Rows are points. The last column is the point's height on a tilted bowl or saddle (a function of degree 2), plus a little noise. Count its main directions that bend up, bend down and stay straight.
In the rows, 128 means zero.

Points (18 x 4):
[[123 127 137 154]
 [146 105 150 142]
 [101 135  99 132]
 [ 99 100 148 150]
 [133 166 124 117]
 [ 81 173 136 100]
 [129  89 117 157]
 [127 134  92 130]
 [105 122 122 155]
 [165  67 140 111]
 [151 164 157 104]
 [107 115 134 158]
 [154 125 116 136]
 [179 130 190  57]
 [136 108 110 153]
 [148  94  68 112]
 [118 108 138 158]
 [125 157 106 120]]
Directions: 0 up, 3 down, 0 straight

Points, 25 rows:
[[111 131 128 144 128]
 [ 97 145 133 112 137]
 [175 138  88 149 179]
 [ 90 119 110 126 103]
 [170 117 120 125 126]
 [174 129 104  72  85]
 [140 104 159 143 139]
 [132 149 101 122 108]
 [153 123 141  86  96]
 [125 134 106  58  84]
 [130 105  97 136 120]
 [144  88 120 148 152]
 [123 160 164 131 160]
 [160 119 127 136 126]
 [ 86 129  97 135  93]
 [130 175 140 148 173]
 [147 125 185  97 121]
 [118 108 141 103 134]
 [ 97 145 121 158 146]
 [132 151 116 129 117]
 [154  98  54 123 173]
 [145  99 162 106 140]
 [155 131 122 135 120]
 [128 114 153 190 164]
 [201 131 102 109 135]]
Directions: 2 up, 1 down, 1 straight

Points (25 x 5):
[[112  80  90 120 159]
 [104 126 109 110 130]
 [138 136 169 139 155]
 [ 97 122 150 126 141]
 [113 127 118 150 133]
 [160 159 141 133 135]
 [112 158  89 138 121]
 [170 144 102 123 120]
 [157 104  91 156 160]
 [151 138 179 128 153]
 [159 107 135 166 173]
 [109 101 178 140 158]
 [131 157  83 113 123]
 [107  93 116 112 139]
 [108 144 152 148 159]
 [ 91 115 149 138 143]
 [134  78 198 120 155]
 [ 95 135 158 164 178]
 [105 129  96 115 128]
 [118 114  96  75 168]
 [109 165 100 138 129]
 [113 118 168 149 161]
 [ 99 112 100  99 142]
 [103 178 133 113 170]
 [ 99 121 155 165 170]]
Directions: 2 up, 0 down, 2 straight

Points:
[[163 147  88 120 142 168 108]
 [133  91 130 141 105  86 114]
 [127  92 101 146 195 165  97]
 [131  56 133 111 134 118 119]
 [109 110 127  85 117 168 115]
 [126 107 142 106 105  88 112]
 [141 129 117  99  96 139 129]
 [145 125  82 126  67 120 114]
 [145 147  87 167 135 122 107]
 [144  95 163 165 123 161 110]
 [119 132 149 129 120 154 119]
 [137 167 161 141 134 138  96]
 [102  99 121 149  86 113 109]
 [131 172 151 141  92 123  96]
 [162 148 150 120 124 116 106]
 [115 121 120 129 117  89 110]
 [111 154 131 130 130  97 100]
 [156  75  87 111 160  98 112]
 [129 117 158  85 121 169 111]
 [113 174 108 126 131 124 100]
 [ 83 179  84 143 143 106  74]
 [138 109 126  96 140 208  91]
 [143  98 159 110 104 108 120]
 [107 110 145 173 155 108 119]
 [105 117 161 201 112 124 102]
 [143 150 155 114 147 154 101]
 [133 125 125 125 102 154 127]
 [114 103 123 153 110 158 120]
 [ 75 131 150 140 119 119 103]
 [115  92 137 107 116  95 116]
 [133  87 135 136 150 123 125]
 [147  94 172 138 140 122 115]
 [125 198 124 109 147 108  69]
 [120 121 134  80 143 103 103]
 [133 106 137 159 126 103 120]
 [109 139 164 120 124 123 108]
 [ 86 107 102 132 161  52  78]
 [144 127 145 145 129 148 119]
 [210 140 180 162 116  85  47]
 [123  89  69 147 132 119 112]
 [142 132  96 148 129 151 119]
 [127 138 136 163 135 103 110]]
Directions: 0 up, 5 down, 1 straight

Points (77 x 9):
[[130 135 142  89 134 158  74 184 131]
 [120 101 147  98 143 125 103 112 120]
 [159 157 148 131 112  98 114  94 147]
 [ 91 137 116 156 133 100  60 178 130]
 [160  68 111 135  75 133 141 177 174]
 [129 125  92 151 180 164  97 141 174]
 [147 143 105 120 146 147 169 154 154]
 [105 184 150 135  97  75 124 154 124]
 [128 130 115 125 113 109 179 164 132]
 [143 103  73  99 185 110 131 111 123]
 [154 124 183 153 134 113 105  99 157]
 [154  90  86 180 118 129 143 124 116]
 [106 150 130  95 131 107 141 150 156]
 [162 133 155 180 104 123 108 118 155]
 [ 90 117  68 138 143 181  79  94 141]
 [116 129 156 127  60 119 121 105 165]
 [ 88 127 123 137 168 126 115 164 127]
 [128 128 138 155  92 138  77 142 122]
 [114 150  85 115 116 158 155 107 168]
 [134 160 168 192 114 148 149 131 125]
 [139 140 103  82 116 195 122 143 120]
 [121 126 106  96  98 126 166 137 153]
 [119  95 156 102 128 105 138 161 145]
 [107 136  76 126 139 152 142 125 159]
 [151 165 148 118 130 119  94 136 148]
 [104 125 138  72 135 118 153 112 158]
 [142 114 131 159 160  88 140 144 104]
 [129 169 143 113 104 131 139 136 150]
 [114 130 112 182 104 130 119 137  90]
 [126 116 145 115 137 142 136  96 134]
 [145 171 110 123  88  94 142 186 146]
 [117  83 139 103 172 138  98 125 109]
 [132 133 125 157 144  94 133 133 114]
 [180 123 157 153 148 183 160 138 210]
 [182 128 131 144 133 124 125 105 143]
 [ 92 156 108 136  77 133 106 115 113]
 [119 181  84 163 115 105 205 118 129]
 [146 151 113 117 156 128 127  97 148]
 [ 90  96 186 107 175 125  93 113 117]
 [108 142 144  84 176 177 106 114 160]
 [ 86 113 152 107 121 134 123 119 139]
 [127 114 133  92  90  87 154 142 175]
 [149 123 129 145 110 147  97 142 138]
 [153 111 151  84 148 107 115 114 112]
 [209 123 165 115  89 157 144 149 213]
 [ 94 117  79 118 119 135 125 166 141]
 [ 97 111 123 119 131  83 136  99 140]
 [145 110 117 121 148  97 118 139 134]
 [157 139 137 148  84  82 156 139 153]
 [ 93 137 159 167  97 141 125 180  77]
 [168 129 129 137 147 100 142 108 122]
 [141 165 105 117  99 130 153 138 149]
 [124 140 135 108 108 133  95 118 129]
 [100  93 107 136  92 128 118 120 126]
 [112 159  98 127 118 115 115 153 141]
 [ 96 100 112 101 126  83 117 144 162]
 [171 151 136 107 138 137  98 127 142]
 [156  81 119 131 186 143 114 138 125]
 [164 112 156 133 122 136 112 125 155]
 [157 120 155  99 161 161 111 131 139]
 [150 149 157 141 118 103 142 128 145]
 [198 152 126 132 109 132  64 115 145]
 [143 118  98 149 118 137 150 133 126]
 [140 112 139 143 100 137 149 146 143]
 [226  71 117  94 130 119 128 116  79]
 [138 135 101  94 124 153 143  91 141]
 [143 116 102 138 134 161 128 192 148]
 [123 130 126 165 146 142 125 127 123]
 [136 103 103 159 146  93 110 136 130]
 [127 122 151 120  90 176 127 125 143]
 [126 148 123 117 142  94 124  92 145]
 [106 126 175 103  78 142 149  83 197]
 [118 111  96 127 128 155 142 126 130]
 [189 152 129  79  87 121 147 159 154]
 [121 114 143 204 121 174 157 195  95]
 [167 141 113 127 152 121 132 105 136]
 [153 110 152 143 129 134 110 117 145]]
Directions: 3 up, 2 down, 3 straight

Points (69 x 9):
[[115  94 184 189 146  80  90 135 141]
 [118 127  95 149 178 119 103  85 115]
 [117  63 164 140 149  95 140 145 114]
 [ 87 138 164 123 140  77 141 129 131]
 [108 131  67 106 112 143  88 139 162]
 [123 127  81 191 139 114 135 160  83]
 [ 85 150 153 129 127 117 162 105  95]
 [127 135 123 165 117 145 144 122  96]
 [134 101  67 122 123 127 111 142 137]
 [156 113 168 167 163 147 155 113  80]
 [115 112 161 126 101  81 138  82  87]
 [166 157  91 154 113  92 129 126 110]
 [135 109 166 163 124 127 142 156 117]
 [119 131 142 118 113 128 137 184 138]
 [122 113 152  96 132 105  90 128 154]
 [ 92 102  95 106 161 132 147 113 111]
 [100  92 102 175  95 110 104 160 119]
 [106 129 105 108 195 151 177 106 107]
 [156  98 108 145 103 131 131 136 114]
 [123 146 132 139 126  83 137 126 127]
 [ 94  72  83 176 131 181 106 145  57]
 [136 120 154 132 123 136 146 137 119]
 [ 65 102 135 154 111 143 134 148 105]
 [ 89 147 141 101 126 137 161 105 116]
 [102 151 104 186 147 110 136  99  75]
 [ 94 111 185 154 163 133 146  90  53]
 [101 109 159 170 174 126 109 121 102]
 [113 119 135 145 125 109 114 116 124]
 [115 153 136 112 132  90 120 105 145]
 [120 149  70 127 148 134 125 122 144]
 [124 104 176 142 117 157 160 121  83]
 [ 72 144 135 128 115  94 132 108 111]
 [115 104  96 111 176  87  87 177 170]
 [114 138 143 109 148 154 108 154 141]
 [ 74 151 134 141 145 111 140  77  87]
 [108 115 170 127 159 133 144 148 123]
 [ 90 158 115  96 130 157 133 133 150]
 [130 119  82 139 109  98 103 132 136]
 [141 119 120 146 138 167 151 116 101]
 [ 81 116 125 124 195 116 169 120  94]
 [187 144 135 108 153 134 123 170 113]
 [102 176 158 121 121 132  89 122 148]
 [123 102 116  99 168 126 125  93 121]
 [165  82 141 169 140  83 160 164 121]
 [120 157 122  99 174 113 136 121 154]
 [164 124 158 167  86 179 137 188  86]
 [124 167 173 108 141 132 158 126 125]
 [117 124  84 126 113 100 117 104 138]
 [104 102 167 132 120  99  95 100 118]
 [130  96  87 144 129  87 152 105  97]
 [182 119 154 133  99 150 160 120 111]
 [ 91 101 138 139 120 121 142 125 100]
 [143 133 112 118 155 162 127  80 141]
 [169 134 153 120 115 106 105 129 142]
 [111 150 101  71 140  98 133 106 173]
 [152 132 117  98 136 161 155 120 142]
 [124 132 161 148  91  99 119 157 132]
 [150 126 116 128  82  76 117  92 131]
 [162  89 147 126 138 100 100  74 117]
 [165 103 114  64 104 118 123 142 156]
 [149 132 116 131 139 124 145 161 125]
 [ 92 109 126  82 112 126 148  97 112]
 [ 89 155  93 122 187 117 150  84 126]
 [ 97 137 145  98 104 132 140 135 132]
 [121 111 187 149 156 107 128  99  96]
 [135  76 146 103  91 177 131  82  89]
 [116  75 108 130 134 120 125 174 136]
 [149 131 128 130 134 113 113 105 140]
 [125 113 126 128 105 110  92 132 147]]
Directions: 1 up, 3 down, 4 straight

Points, 63 rows:
[[165 153 115 161 145 122 136  93  94]
 [ 75 164 132 112 104 134  98 153 119]
 [132 162 121 172 130 113 125 118 110]
 [ 91 118 157 120 127 118 112  76 131]
 [193  85 150 158 145  84 121 145  93]
 [177 129 128 112 136 146 126 119 109]
 [120 137 101 132 162  93 146  94 108]
 [122 131 154 131 118 132  88 153 123]
 [155 160 106 134 131 109 132 119 107]
 [149 138  98  89 140 141 137 119 113]
 [139 145 121 144  80 119 139  86 110]
 [129  66  96  79 108 116 142 131 130]
 [145  82 137 117 122 124 141  90 122]
 [172 168 125  96  64 176 128  89  64]
 [116 177  86 127 134  98 137 126  98]
 [184 134 115  74 101 141 109 105  95]
 [121 145  93 130 128 121 140 110 114]
 [109 132 158  95 134 126 163 155 110]
 [146 148 141 159 144 153 102 101  97]
 [ 92 157 117 120 109 121 143 139 116]
 [ 85 130 148  91 122 165 215 110  66]
 [174 157  96 154 147 133 151  80  78]
 [116 141 158 151 125 106 103 168 122]
 [111 139 133 124 122 183 126 111 103]
 [152 120 148 136 139 130 135 165 112]
 [129 148 117 114 176 102 136 164 101]
 [129 159 132 131 125 147 122 125 114]
 [116  66 166 124 109 116 173 117 110]
 [128 133 168  63 124 184 135 169  87]
 [158 102 204  93 120 144 140 110  97]
 [146 181 143 129  67 121 136 134 105]
 [101  70 105 110 156 138 130  91 124]
 [122  99 162  74 143 154 111 149 116]
 [153 121 135 126 188 112 123 128 107]
 [155 129 129 121 141 105 105 165 112]
 [118  91 119 130 136 161  88 175 107]
 [201 134 156 137 109 100 151 172  81]
 [140 151 143 161 145 109 166 193  89]
 [102 124 160 145 167 165 148 165  91]
 [106 141  84 115 128 156 106 115 105]
 [154 159 113 189 126 144 128 184  78]
 [132 124  79 194 146 147 133  96  78]
 [152 142 141  93 113 157 145 152 102]
 [ 95  97 126 140 159 150 139 120 112]
 [129 118 119 139 162 108 162 119 115]
 [169 134 140 165 138 105 118 140 106]
 [114  91 167 182 129 103 154 140 109]
 [135 156 134 116 105  61 127 131 117]
 [ 80 105 158 163 118 144 154 103 109]
 [136 152 164  61 127 121 113 139 108]
 [123 118 156 133 149 127 109 108 123]
 [145 110  93 126 148 102 100 160 116]
 [131 137 104 116 136 122 171 161 107]
 [111 103 144 126 129 123 171 113 119]
 [121  87 134 141 113 143 154 167 112]
 [168 152 155 136 158 110 157 103  94]
 [188 111 134 141 106 151 152 152  96]
 [114 112 119 124 122 143 142  73 114]
 [160 108  77 157 105 132 105 140 104]
 [131 125 120 127 136 145  80 147 113]
 [142 169 128 141 112  85 176 153  98]
 [ 91 173 150 158 115 126 125 122 128]
 [140 142 117  86 162 116 158 115 106]]
Directions: 1 up, 7 down, 0 straight

Points (78 x 9):
[[115 119 131 121 164 103 102 127 107]
 [106 136 162  93  96 113 129 123 112]
 [125 120 161 107 106 116  92 162  99]
 [155  95 134  94 101 137 137 124 101]
 [ 92 101 174 114 127 138 139 125 107]
 [101 118 110 175 120  70 123 128  95]
 [136 121 125 127 153 109  76 116  92]
 [116 139 131 183  81 174 112 125  96]
 [151 111 146 156 166 160 165 142 107]
 [108  97 109 171 158 125 142 132 109]
 [130 159 101 131 108 144  76 148 108]
 [140 145  82  98  94 155 105 103  90]
 [ 83 128 128 144 130 139 137  99 110]
 [176 126 143 183 158 136  99 142 104]
 [155 121 144 129 120 107  92 105  91]
 [ 83 160 127 146 155 159 127 119 123]
 [110  96 142  56 104 152 168 116 108]
 [121  77 140 143  97 114 128 112  98]
 [158 184 135 113 167 140  97 152 118]
 [112 144 167 114 101 156  81 109  88]
 [129 158 139  87 158 104 127  87 104]
 [112 138  99 116 187  91 115 123 106]
 [141 134 141 109 141 140 137  89 105]
 [139 150 113 161 150 159 128 131 123]
 [165 137 134 104 119  97 118 107  99]
 [130 129 128 165 157 105 134 191 117]
 [ 66 141  76 158 103 169  73 123  82]
 [143 141 177 131 145 106 157 144 113]
 [161 138 142 178 112 102 112 131 103]
 [ 75 163  95  70 126 137 137 120 131]
 [ 95 137 101 161 120 164 145 142 119]
 [142 127 148 118 159 105 116 105 103]
 [120 141 142  91 126 124 111 146 121]
 [112  89 115 155 104 138 151  97  98]
 [ 76  85 151 126 188 121 171 130  99]
 [123  84 129 141  93 172 166 123  90]
 [159 144 111 109 108 106 169 172 117]
 [ 81 131 104 102 128 134 163 123 126]
 [145 117 113 115 150 115 104 159 113]
 [155 131 105 112 147 131 125 162 121]
 [134  90 135 136 107 102 101 112  94]
 [163  97  69  98 156  74 104 102  76]
 [170 143 159 157 138 135 146 128 111]
 [129  66 206 100 135 132  96 144  61]
 [168 136 137 128  97 118 135 143 110]
 [175 149  85 125  96 136 109 167 106]
 [118 173 123 128 147 149 175 117 125]
 [159 123 158 185  97 183 161 145  95]
 [113 113 142 198 139 117 142 140 108]
 [125 174 105 156 143 169 126  97 112]
 [136 112 148 187 158 143 131 151 110]
 [148 122 128 139 127 119  80 165 102]
 [106 148 136 150 118  96 120 113 105]
 [123  53 138  99 157 104 101  90  73]
 [106  91 129 103  87 111 136 121 108]
 [121 157 146 101 132 129 111 113 116]
 [122 151 149  94  97 126 124 132 116]
 [167 147 150 107 146  64 205  98  84]
 [132  93 114 110 140 134 134 145 114]
 [115  98  74 129 122 125 116 105  97]
 [125 128 126 109 136 114 158 117 123]
 [114 116  77 151 128 145 157 104 103]
 [119  87 139 159 176 133 151 129 101]
 [158 120 118 106 121 168  78 139  87]
 [177 103 122 122  84 124 123 156  98]
 [107 108 131 108 105 138 125 153 115]
 [149  90 107 103 112 123 125 154 107]
 [ 98 101 109 138 134  98 121 132 110]
 [116 151 101 139 150 112  98  84  93]
 [102 123 157 134 135 156 137 148 118]
 [129 110 127  89 109 156 118 139 107]
 [101 134 120 127 168 153 119  82  99]
 [151 140 136  87  70 139 124 134  98]
 [108 132 114 123 171 107  78 113  94]
 [111 133 170 102  97 140 158 152 118]
 [170 132 128 140 161 102  65 166  88]
 [ 84 140 155 123 161 121 147 193 123]
 [166 162 159  87 175 145 106 182 108]]
Directions: 0 up, 6 down, 2 straight

Points:
[[ 87 144 141 126 141 161 136 148 127]
 [121 107 149 158  74 104 113 142  89]
 [122 135 125 110 149 109  79 142 122]
 [158 176 139  94  97 172 181 138 106]
 [152 165 118 179 108 107 150 103  71]
 [122 134 149 137 148 141 122 114 132]
 [124 167 228 133  75 126 126 125  63]
 [163 135 106  75  99 128  91  88 121]
 [ 88 143 123 153 119 134 106  64  98]
 [101 146 148  72  76 119 126 149  79]
 [145 117 106 111 147 151 140 142 122]
 [151 130  87 100 140 176 109 111 135]
 [118  92 158 123  65 146  82 131  86]
 [158 125 147 108 127 187 116 121 132]
 [114 155 131 112 115 123 125 111 106]
 [178 147 126 142 130 144 131 108 108]
 [131 126 129 118 123 105 120 173 118]
 [128 149 110 116 122 106 119  92 101]
 [124  95 116 126 114  87 137 123 113]
 [131 151 110 136 118 147 103 143 119]
 [126 157 122 128  95  97 131 121  93]
 [131 145 109  73 150 118 134  86  86]
 [164 104 101 105  68  78 176 120  64]
 [137  89 135 178 135 131  85 125 131]
 [160 154 143 106 137  72 105  85  96]
 [ 92  91 136 180 100 127 138 124 124]
 [142 178 131 115 129 134 150 109  98]
 [104 179 123 164 166 112 141  98 110]
 [138 151 126 169 143  65 137 170 107]
 [ 44 132 104 173 101 167 118 123 100]
 [ 81 114 118 137 132 181 138 140 124]
 [182  46 172 150 129 132 158 115  67]
 [ 80 142 155 128 143  90 144 130 145]
 [134 104 125 154  98 142 108 124 114]
 [136 127 158 104 142 139  75 162 143]
 [129 129 125 149  76 144  97 155 100]
 [ 77 126 125 118 149 121 134 119 129]
 [120 135 119 158 118 102 141 135 118]
 [150 148 117 144 143 143 101 100 121]
 [176 156 115  91 156 117 109 157 110]
 [105 118 176 151 219 121 130 168 200]
 [152  81 119 133 129 120 140 127 112]
 [ 98 110 157  94 123 140 185 130 102]
 [165  87 162 165 168 145  98 122 149]
 [110 160 124  86 112 162 159 144 116]
 [141 106 120  97 138 166 132 149 126]
 [117 170 155 127 111 151 145 155 115]
 [114 143 141  98 137 153 151 146 120]
 [127 151 138 151 113 159 126 141 117]
 [111 157 106  99 127 128  99 145 109]
 [ 77 108  98 174 117 141 161 189 153]
 [100  87 114 148 132 102 127 130 139]
 [178 124 120 171  95 181  59 131 119]
 [146 146 142 168 162 111 103 116 136]
 [105  81 104 144 146 116 110 165 129]
 [101  99 154 123 100 139 121 117 110]
 [121 164 120 116 108 145 183 134 114]
 [109 138 126 131 115 167 101 120 118]
 [107 181  73 109 152 143 150  65  68]
 [127 121 124  87 127 104 114 110 106]
 [123 156 116 138 149 157 135  83 102]
 [115 119 121 158 128  94 119  99 124]
 [156 181 141 179 193 155 108 151 119]
 [159 116  96 162 115 128 135 123 103]
 [104 148 143 128 147  92 127 143 136]
 [141 141 129 145 120 127 125 126 116]
 [112 138 132 178 151 127 122 131 135]
 [133 130  93 153 140 141 134 100 114]
 [142 154 120 146 144 149 105 120 122]
 [159 166  99 125 147 117 119 101  97]
 [154 128 104 108 134 132 162  80  94]]
Directions: 2 up, 5 down, 1 straight
